Each wall is flat, endless, passes through zero and stands at right angles to its row. A trip goes straight from one point to another. Which walls does it cross, in order?

Walls:
(1): [-50 -77]
(2): [33 51]
(3): [-5 24]
Trips:
[-5 -4] to [-5 -9] => none
[ 10 -10] to [-28   5] => 3
[-23 -34] to [-64  -9] => 3
[-48  21] to [ 41 -30] => 3
[-49  68] to [3 8] => none
[  5 -44] to [-48  14] => 3

Walls:
(1): [ 41  -1 -20 -32  69 -18]
(2): [ 35 -65  44  11  10  48]
(3): [ 15 -22  31 -45  58 -68]
Trips:
[-60  37 -54  28   9  19] to [ -8 -42 -45 -43  17  46] => 1, 2
[ 17 -83 -12   4  49  22] to [12 22 49  1 29 26] => none
[ 14 -19  45   6  -4   0] to [-61 -53   3  88 -74  33] => 3
[-49 -17  29  -8 -15  25] to [-82   2 -57  -9  29 -22] => 2, 3, 1
[-17 -16  37  -6 -24  -6] to [34 -7  3 18 36 26] => 1

Walls:
(1): [  7 -22  18  -9 -11  19  59  41 -25  28  38]
(2): [-17  10 -24  20  30  -1 -32  -2   6  95   2]
(3): [-30 -21 -27  14   5 -52  41  -1  -3  44   0]
(4): [-45  17   3 -38  -5 -20 -20   4   7 -18  -8]
(5): [ 36  -1 -21 -22  31   4 -10  29  19 -25  54]
Trips:
[ 66  50  18  -3 -38   8   7   1 -18   5  11] to [ 28  -2 -51  -8   8  46   6   6 -15  30  23] => 2
[-52  28 -40  23 -43  23 -22 -38  49  64   5] to [ -9  37  75 -35 -10 -74  19  23 -47  27  47] => 1, 2
[ -7  27  19  46 -11  -8  -9 -12 -62 -37  55] to [ -8 -10   8 -16 -16  23  38  -8   8   1  -2] => 5, 3

Walls:
(1): [  1  -3 -11  26  16 -35 -19  -7 -41 -29  61  37  18   4 -40 -20 -34 -37
  -6  -1]
(2): [ 20 -15  30 -34 -24  18 -44  21 -35  13  14  -5 -50  47  -3  21 -22  31
  42  11]
(3): [ 17   5  16  -9  40  24   3 -56  53  44 -15 -30 -25  17  28  69 -30 -15
  -3 -31]
(4): [ -9   8  -8   1  33  61 -13   5 -24 -27  -5 -11  24 -11   7  29 -10  33
 -40  24]
(5): [-59  38  18   0  12 -41  50 -13 -14  37  -2 -21   7  59 -81   2 -25 -40
 -29  37]
(6): [-25   1 -23  52  49  35 -15 -28 -34  18 -24  -4  33 -22  48 -37   2  20
 -57  23]
(7): [ 79  14 -83 -40 -12  39  18 -29 -18 -43  28  16 -18 -30 -11  14  -6 -10
 -76 -47]
Trips:
[ 26 -39  11 -17  -3  38 -47 -16  27 -19 -48   1  56   4   0   7   8  -7
 -54 -10] to [-26  -5 -25  -4  60 -58 -18 -63   2 -12  -2 -66  -1 -23  14   6   9  19
  24  50] => 7, 5
[  6 -30 -31 -47  23   4 -12  -8 -29   1 -11 -75 -79  43 -18 -83  -5  12
 -27 -10] to [-23 -21  -7  42 -21 -15  47 -25  36   3  15 -32 -16  93  -2 -22  -3  12
  49  -8] => 6, 3, 7
[ 36  18 -19   8  43  43 -28 -57  38 -34 -79  -3  -4  -5   4   5  33 -13
   5   9] to [-34  -4  12  32  36  47  39  21   3  13 -20  44  30   3  25  24 -14 -12
   9 -13] => 7, 5

Walls:
(1): [-14  11 -13  31  28 -60  19   9   0  10  38 -29 -23 -48   2   0 -16  12
  14   6  14 -25  18  -2 -11  13   8  -1 -57 -22 -20  19  14  -8  52 -20
 -21  45  15 -40  46 -43  -9 -44  23  -6   9 -63]
(2): [ 17  33 -28 -19 -48  22   3  32   8  -4   6  24 -23   2  21  12  32   6
  70 -10  25  51 -14  17  49  49  41 -11  10  -8 -41   5 -25   1 -48 -34
  42  14 -35  18   6 -23  -5 -26  -6  29  15  -8]
(3): [ 11  39 -11   1 -31  42  16  44   2 -28  15  16 -26 -30 -40  46  20 -20
  29  22  48  -4  28  25  38 -22 -53  15  -5 -39 -29  28  48 -39  -5 -14
 -10 -13  27   5 -13  19 -32  -3 -25 -20 -65 -41]
(4): [ 18 -25  18 -30  15 -18  11   7   3  30  12   8   3  35 -26  34  43 -17
   7   5  39  -6   0 -24  10  13 -11  -1 -14  41  42  13 -42 -11 -17 -11
  38 -53  16  39  48  32  -4  21  31  25 -41 -18]
(5): [ 41  37 -14 -40 -10 -32 -38  64 -27 -32 -14 -18 -12  33  39 -20  29  66
  25  -5   1 -19   5  -3 -94   9 -27 -62  -8   5 -36 -13   3   7 -33 -46
 -20  25   7 -16 -10  55  14 -53 -10 -11  -4 -21]
(6): [  4  -2  13 -39  27  51 -38  12  33  62 -41 -31 -49  30 -57  22  13  19
  12  44  -4   5  44  34  47  15  -9  21  13   7  39 -27  12 -55  -4  12
 -23  21  25  -3 -37   5  23  28  47  16   6  -9]
(7): [  4 -62 -44 -36  -9  22  10  27 -49  -2  -4  -2  25  11 -15   1   8  66
  -9  44  -4  47   5 -15 -55 -11 -23  29 -13 -25 -39 -30  21 -24 -37  43
 -10 -24   8  16 -21   9 -44   5  14 -28  22  -8]
(8): [-32  -6  60 -54  -6  12  32  17 -34 -15  17 -27 -17 -19  56  45  32  61
  40  -5  -8  -4  23  -4 -35 -53   8 -14  49 -64 -27 -15 -11  22  14  35
  -2 -45  10  12 -17  -6  25  -5 -18  27  28 -24]
(9): [-20   4  14 -20  37  10 -10  17  11   8  11 -40  -3  -4   5  -6  44 -56
  19 -41 -44 -12  12  16 -13   9  -7  22 -49 -12 -33   7   7   9  10  19
  53   6  19 -40 -32  16   0   5 -18   5 -17  32]
Trips:
[-26  46 -25 -16  34  10  17 -25   2  25 -11 -33 -25  -6 -30  14   9  -5
  22  38  15   4  15 -23   9  16   6 -22  46 -25 -13  -1 -17  31  45  -1
  10  -4 -29 -11  -7 -22 -17 -67  53  31   9  52] to [-15 -17  70   6  -6 -21  44  11 -13  35  -2  14  19  18  10 -12  29 -12
  18  37  27  33  30  17  24   9 -21  21  34  14 -33   4 -17  19  24  -7
 -17   9  12  23 -43 -30 -22 -15 -14  16   9 -69] => 9, 3, 4, 7
[-12 -33 -40 -12 -31 -32  13   5   3  12 -23  39   1  88  -1 -32   0  -6
 -25 -27  20 -32  11  -2  35  27   0 -12  54  37  26  27  57  37  24 -14
  13  37  -8  13  -5  39   9 -28  46 -26 -31  -9] to [ 15 -20 -44  15   0   6  42 -13   3 -43   1  43  35  29   7  23  -6   9
   6  42  -2  30 -11  15 -40 -37  -3 -36  -5  24 -11 -25  19 -36  -2  13
 -21  13 -25 -33 -13  10  -7  50  47   0  19  41] => 7, 6, 4

Walls:
(1): [  2  -6   0 -26  27  -5  -9  -1   9  16  -3  13   6 -21  11 -17  -3  21
  39  16 -17  -5  -6 -15  -1  16 -30  16 -19 -17   7  76   2 -15  25  82
  23 -20 -16  25 -12  18 -31  11  22 -54  -7  48]
(2): [-17   2  12 -39 -25  29 -21  30 -26  15  23  -7  39  13  64 -13  29   0
  16  10  56  23   5 -27 -15  -9 -65 -14  36  26  31  11  -6  32  40  23
   1 -16  32  -3  16   8  -6  18  12  32 -27 -35]
(3): [  3 -18  -8   6  16  20  26   6 -28  32  14 -26   2 -40  29  41 -27  41
  60   2  11  17   4   7   4  39  31  11 -24  -9  -5 -37 -22 -30 -11  37
  44 -26   3   3 -21 -16  32 -39   3  -5 -19 -14]
(4): [  2   5   8  23  29  -4 -18 -13 -16 -26  21 -28   1  24   8 -60   0   1
  -9 -11  28 -47  18 -37  35   0  -4  27 -17   3 -14  19  -4  18  22 -11
  -7 -48 -16  21 -28  28  -4 -43  38 -47  24  33]
(5): [-21   2  39  20  47 -40 -39 -21  -2 -33  -5  13 -35  38 -24  25 -34 -33
 -38  20  29  50  11 -23  23 -25   4  -9 -25 -32  21  -5 -38 -46  31  14
 -13 -13  11 -27 -17   3   6   8 -38 -30 -38  34]
(6): [ 17 -15 -13  14 -16 -21 -32  17  44  -1 -16 -35   0  20  20 -33   0  24
  -3 -33  10 -24  -5  33  31 -28  20   5 -17   9  11  37   8  35   1  12
  10   6  65 -33  34 -15   5 -33 -21 -35  19  36]
(7): [-36  37  -3  30 -26  -1 -37  -7  11  24  50 -37 -63  -4  -8  38 -27  23
  -4 -16  26  -2 -21  -7 -23  43 -19 -46  60  -8 -48   2 -22  -5 -59 -27
 -10 -33  13  -2  12   9  -9 -30 -29 -24  25 -23]
(8): [-25 -34   9  21  28 -11  29 -11  24  28  42  -2  -9  33 -22  33 -19  30
 -21 -41  -9  46   5 -16   7 -36   1   6  33  17   3  28 -35 -12  24  -9
 -13 -15 -40  -1  10   7 -16 -50 -46 -16   2 -16]
Trips:
[ 34 -10  39 -38 -11   2 -23  41   0  20 -28 -39 -59  20  73  16  28  24
   4 -16  -4  25  31 -37  19  -1  20 -33  46  36  21 -32   5 -44  14  61
  -6  -7  60 -11 -14   9  20  18 -51  42  10   1] to [  0  -6 -35  -2 -35  -8  -7   9  -6  -9 -20  -8 -15  16  15  20  10 -38
   2 -37 -24   9  22   2  10 -20  -7 -11  18  17  40   1 -34   4 -32 -18
 -32  11  34  26   9  39  50  -6  -5   9  19  -5] => 8, 3, 5
[-16 -12  16  30 -54  22 -21 -20   8  -3  62 -13  15 -11  -2  52  -3  33
 -21  15  -2 -52 -20  18 -14  37  10  22 -32 -17 -10  48  43 -18  19   4
 -15   2  26  18   0   0  -6 -17 -11 -35 -18 -22] to [  9 -29 -43  14 -10  13 -43  27  26   4  31   7  33  22  -6  47  26   7
  12 -14  42  36  28   4   9  29   6  22  -6  -8 -12 -13  -5 -25 -29  -3
 -14  17   6  16  15  14  -4  32  37  26  20  -7] => 4, 2, 8, 1, 6
[-43  53 -14  29 -56  10 -10   6  12  20 -56  -5  12 -31 -32   7  -7   9
  37 -38 -40  17  68  47 -18   1   0   7   5  -6   8 -42  -7 -41 -10   4
  40   5   1  28  50 -13  35 -10   1  49 -12 -13] to [-25 -57 -38  28  29 -54  52  65  28  45   8  -9  13 -12  36  -1  23  -6
  77  73  48  29 -48  -3  -1  27  10  11 -20  11  29  14   3  24  -3  43
 -15  11 -45  95  -3  12   0  -9  15  -2 -29  11] => 7, 1, 2, 8
[-25  15   9 -29  10 -40  -7  -7  17  -5  -1 -21 -12  66  49  -6 -18   1
  15 -35  46  -9  38  38  11   7 -12 -39 -21 -13   3  24 -19 -23  -7  -4
  54  43  16  -2 -18 -10 -12   5 -46 -20   8 -20] to [ 22 -17 -42   0  -9  15  -4 -22   1   4 -15 -26  -7   2  32  -1   1  12
 -31 -28 -23 -12  21   0 -31  17  17 -29 -40 -27  31 -26   8  43 -26 -26
  39  -8  18  38  45  28  43  -7  20  -7 -18 -20] => 1, 8, 5, 2

Walls:
(1): [-25  29  -5 -30 -49  33   9 -27  -5 -22   3 -60   2  23 -19  18 -12  36
  32   7  15 -26 -15  46  10  18  13  43  51 -28 -21 -26   4 -59  32  16
 -46  37  20  16 -41  16  79 -83 -26 -27 -28  11]
(2): [ 54  44 -35 -30 -46  -7  -6   1  24  42  28  20 -47 -15   0 -20  36  35
  30  -3 -17  25  28  50  15 -56  71 -12 -48 -11  15 -11  -8  55 -16  15
   5 -61  10 -19  62  54  19   7  23  -8 -42 -42]
(3): [-32  14 -27  13  32  -5  46  13  16 -26  35   6  33  48 -10  11 -30   5
   0  -5  30   0 -38  32 -44  -7  -9  -2  20 -51  26 -46   6  17 -17  42
  33  17 -36  22 -37  54   4  33  27  22  -5   6]
(4): [-29 -28 -25  11  17   2   1  70 -85  50  57  -6 -32  -2  52  40  -8   1
   7   9 -29   4  43 -63  42 -12  51 -16  -6  -2 -33   4  -8  28   8   2
 -37 -37 -10 -26  39  24  -1 -36 -11  54 -31  62]
(5): [-10   8 -36   0  17   6   4 -61  12  62 -30  88  -5 -23  -5  -5  -7  19
  21 -33 -52  22 -65  -9  24  30 -33 -34 -28   6 -27 -77  17  40 -19   6
  28  38   0 -14  14  20 -37  37  30  26 -22 -11]
(6): [ 10 -10  55  51   7   1 -15  35 -14  68 -34  -8 -29 -16 -63  -6 -11 -14
 -40  12  56  36 -23 -43  15  13   6 -27 -45 -48   6 -62  57   5  19 -22
   2  10 -29 -32 -52 -22  59 -20  32  21 -20  37]
(7): [-50  32  -8  12 -82 -31   7  17  24  14 -28   0  42 -66 -47  39   1   2
  25 -13 -59   4 -21   4 -95  24  42  53   7  11 -15 -19 -48  31 -33   1
 -52  -5   7  25  12  -8 -45  17 -27   9  74 -15]
(8): [-31   6 -35  -8  16  54  -2   1 -28  65  -7 -74  18  12   4 -41  -5  24
 -14 -16  18 -28 -15  22  26 -38 -15   0  27  -5  -4 -43  17  66 -24  31
   3  80  70 -63 -25 -49  41   5  40  32 -38  -3]
Trips:
[ -9  52   9  -2 -30 -12  10 -21 -30  -1 -56  25 -19 -29  34 -24 -64   7
  44 -37 -14 -36 -41   7 -30 -38  33  18 -22  13  45  71  24  37  50  29
 -10  20   4 -36   9 -41 -32   2  21 -17 -59 -41] to [-35 -11 -24  53  -5  23 -14 -20  -2 -11  67  10  30  13 -28  22  24   1
  -4  36 -30 -44   9  10 -22 -30  25   6 -19 -59 -60   7 -35  23  35 -18
  -4 -76 -15 -10   9 -12  16  10 -16 -19   4  19] => 4, 5, 8, 1, 3
[  5   0  14  -5  58  25 -24  48  64  20  -8  41 -30 -10 -11  40 -32 -25
   9 -11  44  41   0 -31 -30 -42  17  21  24  35   3  24  35 -40  -7  47
   4  20  12 -29  21 -12  14 -60  -1   3  39   4] to [ 45 -52   4 -14   5  41  43 -28 -19 -32   4  17   7  16 -46 -25  39  -8
  -3 -57   8   2  26   0  59 -68  30  41 -40   7  40  21   7  26   0   6
 -51  23  21 -46 -13 -21 -40  -9  -5 -22 -70  17] => 8, 2, 6
[ 74  48   6  26   9 -78 -37 -48  26 -56  58 -12 -15 -13 -30   6  39 -14
  35  35  -6  -2 -13 -19 -16 -41  35   5  46  27 -18   9  31 -18 -10 -63
  10  -6 -54  18   4 -29 -32  16   7   7 -39   0] to [ 13  34 -10 -53 -18  -4 -15  22  11  28  -3 -12 -34 -16  25 -40  35 -51
  56 -29  63 -14  -1 -43 -44  -9 -35  24  22 -31  81 -12  11 -13  -7  26
  10  31   4  26   4   7  20  -9 -31 -25 -35  37] => 1, 3, 6, 8
